Every row gives one point. Each copy is the shape, with its points in the same order, stretched, turned, moved and blurred by noise. Say if it was mirrored as well.

Shape:
[[-58 -13 -32]
 [-40  31  70]
 [ 28  13  26]
 [ 17 -25  -7]
 [ 12 -28 -60]
 [-65  63  34]
 [-13 -14 -30]
 [  4 -30   1]]
Copy 1, 8 rows:
[[-31  40 -32]
 [-64 -12  53]
 [  2 -32  35]
 [ -2 -30 -23]
 [ 25   6 -47]
 [-57  36  58]
 [ -2  16 -21]
 [ -9 -22 -12]]
Copy 1 is: only turned
Copy 2 (8 x 3):
[[-25 -40 -18]
 [-39  82  37]
 [ 31  48  -9]
 [ 40  -9 -11]
 [ 40 -56 -53]
 [-67  69  -7]
 [ 12 -27 -28]
 [ 30  -9   3]]
Copy 2 is: only turned
Copy 3:
[[-21 -68 -36]
 [-78  18  12]
 [ -8  37  18]
 [  5 -22  24]
 [ 41 -46 -18]
 [-72  22 -35]
 [  4 -36 -12]
 [ -5 -32  16]]
Copy 3 is: only turned

Shape:
[[-44 -42 -22  38]
 [ 39 -32 -42  11]
 [ 21  -1 -45 -21]
 [ -5  23   6  45]
 [-21  -5  43  32]
 [ 21  39  30 -25]
 [ 13 -27   8   2]
 [ 40  41   2 -27]
 [  1   1   3  48]]
Copy 1, 9 rows:
[[-21  31 -11  88]
 [-83  28  23 -23]
 [-45  17 -23 -34]
 [ 51  33  39   4]
 [ 45 -19  34  37]
 [ 47 -29   0 -68]
 [-26 -24   6   4]
 [ 17 -11   1 -95]
 [ 15  19  42  20]]
Copy 1 is: mirrored
Copy 2, 9 rows:
[[-64 -15 -45 -26]
 [ 36  -1 -67  -8]
 [ 45  32 -19 -13]
 [-14 -17 -11  50]
 [-28 -50   4  17]
 [ 55  -9  43  27]
 [ 17 -32 -21 -14]
 [ 73  12  23  31]
 [-16 -27 -33  37]]
Copy 2 is: only turned
Copy 3:
[[ 38  15 -61  -9]
 [-39  -6 -36  30]
 [-51   8 -18 -13]
 [ 16  38   5  15]
 [ 44   2  13   1]
 [-24   0  59 -16]
 [ -4 -21  -5   6]
 [-52   7  47  -8]
 [ 17  23  -8  24]]
Copy 3 is: mirrored

Shape:
[[ 10 -36  49  16  -6  -4]
 [ 19   1 -32   9 -13  -2]
 [ -7  20   6  12 -10   9]
 [ -4 -11  21 -53 -11   3]
 [  9  -5  24  14 -13  -9]
 [ 10  14 -19  10  22   2]
 [-10  15 -22 -21  -7 -43]
 [-95  13 -28 -15 -15  -4]
 [ 16  12   3  13 -18  -5]]
Copy 1 (9 x 6):
[[  6   1  29  -4  -7 -40]
 [ -6  19 -31   2 -18  11]
 [ -6   3  16 -22 -19  14]
 [ 36 -52  -1  17  -8  -9]
 [ -8  -4   9 -13 -16 -21]
 [  2  17 -17 -26   2  20]
 [-17 -20 -35   2  10  13]
 [-35   2  23  24  35  76]
 [ -6  -3  -7 -14 -32  -4]]
Copy 1 is: only turned
Copy 2 (9 x 6):
[[ 43  -5  20  -3   2 -23]
 [-11  18  -5  30  11 -10]
 [-11  12  25   2   9 -14]
 [ 19  35  -3 -26  -4  22]
 [ 22  11  22   6  11 -20]
 [-11  -1   6  20  20   9]
 [ -6  38 -16  -2  38  -1]
 [-56  18 -20 -51  13 -22]
 [  5  19  22  19  11 -15]]
Copy 2 is: only turned
Copy 3 (9 x 6):
[[-33   3   7  55 -44   4]
 [ 25 -29 -24  -9  -6  17]
 [ -7  18 -20  -9 -22 -14]
 [-12  10  58  14  11  11]
 [-14   1   0  21 -34  -7]
 [ 21 -11 -36  20   6   1]
 [  9 -28  24   9  28 -29]
 [-63  10 -16 -31  46 -64]
 [ 10  -4  -8  -4 -32  -4]]
Copy 3 is: only turned
Copy 4, 9 rows:
[[ 40  -1 -21 -25 -27 -36]
 [-21   9 -15   9 -17  10]
 [ -4  13  27 -13   3  -8]
 [ 26  26   2 -32 -16  38]
 [ 21   8   5  -5 -16 -22]
 [-10   4 -11  10  19   5]
 [ 17  21  13  44 -15  33]
 [ -3 -24  82   6 -14  47]
 [ -5  24   5   4 -10 -13]]
Copy 4 is: mirrored
